Each row is a point. Each copy is the shape, with its points in the same order, stretched, turned, moved and blurred by noise. Is it also mirrored, or only turned?
In the rows, 128 means zero.

Shape:
[[ 90 171]
 [166 141]
 [148 119]
 [116  59]
 [109 114]
 [168 155]]
Copy 1 (6 x 2):
[[ 70  80]
 [166 115]
 [141 126]
 [101 174]
 [ 89 129]
 [161  99]]
Copy 1 is: mirrored
Copy 2, 6 rows:
[[174 154]
 [ 92 159]
 [104 133]
 [122  61]
 [142 110]
 [ 92 177]]
Copy 2 is: mirrored
Copy 3:
[[ 87 116]
 [159 153]
 [163 129]
 [166  67]
 [130  94]
 [146 166]]
Copy 3 is: only turned

Shape (7 x 4):
[[202 145 140 121]
 [114 173 107 131]
 [166 155  71  79]
 [123 100 103 153]
 [111 147  91 137]
 [179 135 160 102]
 [108  95 142 160]]
Copy 1, 7 rows:
[[176 178 111 103]
 [ 85 178 135 148]
 [104 143  67 115]
 [135 129 114 177]
 [ 96 155 118 163]
 [158 150 134 100]
 [140 130 154 170]]
Copy 1 is: only turned
Copy 2 (7 x 4):
[[175 100  52 135]
 [153 172 135  97]
 [132 139  40  60]
 [ 94 139 121 158]
 [125 177 131 114]
 [163  78  83 140]
 [102 123 153 190]]
Copy 2 is: only turned

Shape (11 x 6):
[[127 166 140 152 149  83]
 [ 45 180 131 142 164 134]
 [144 132 139 128 116  68]
 [161 111  86 125 151 163]
 [164  94  67 152  89 136]
 [139 119 133 177 105  82]
 [111  92  93 133 148 170]
 [119  80 110 106 149 147]
 [ 88 162 154 111 157  58]
 [176 125 140 128  89 124]
 [ 61 137  88 108 153 130]]
Copy 1 (11 x 6):
[[121 116 130 160  98  61]
 [ 99 112 114 103 159  40]
 [117 114 123 141  56 104]
 [138 157  87 126 144 158]
 [178 119  74 110  94 160]
 [158  88 136 138  76 113]
 [129 119  90  99 152 154]
 [ 99 116 102 107 131 173]
 [ 74 109 123 144  96  48]
 [155 162 142 106  79 140]
 [ 82 103  73  97 139  90]]
Copy 1 is: mirrored
Copy 2:
[[ 86 129 151 215 144 148]
 [ 47 126 106 138 174 106]
 [106 116 169 201  96 151]
 [179 148 114 155 145 115]
 [182 114 176 159 110  78]
 [122  88 200 205 128 133]
 [157 108 116 118 155 101]
 [156 106 112 119 121 129]
 [ 56 112 125 190 109 155]
 [141 163 190 172 109 148]
 [ 92 111  88 117 130  76]]
Copy 2 is: mirrored
Copy 3, 11 rows:
[[151 115 143 171 167  82]
 [179 186  99 173 124  99]
 [133  98 168 132 149  66]
 [125  95  90 114 155 154]
 [ 61 102 114 112 125 139]
 [108  94 159 168 131  98]
 [135 111  84 123 107 151]
 [154  94 105 101 108 125]
 [188 132 153 143 146  32]
 [110  99 174 123 151 135]
 [153 167  83 112 106  85]]
Copy 3 is: mirrored
Copy 4, 11 rows:
[[ 80 187 147 139 137 106]
 [ 40 122 180 139 197 123]
 [100 165 133 110 108 104]
 [154 143 100 127 163 165]
 [113 135  79 108 114 181]
 [ 69 158 110 136  93 119]
 [115  91 102 129 173 158]
 [133  87 108 111 165 137]
 [ 69 152 169 108 158  74]
 [141 157 132 124  91 147]
 [ 69  95 143  94 201 133]]
Copy 4 is: only turned
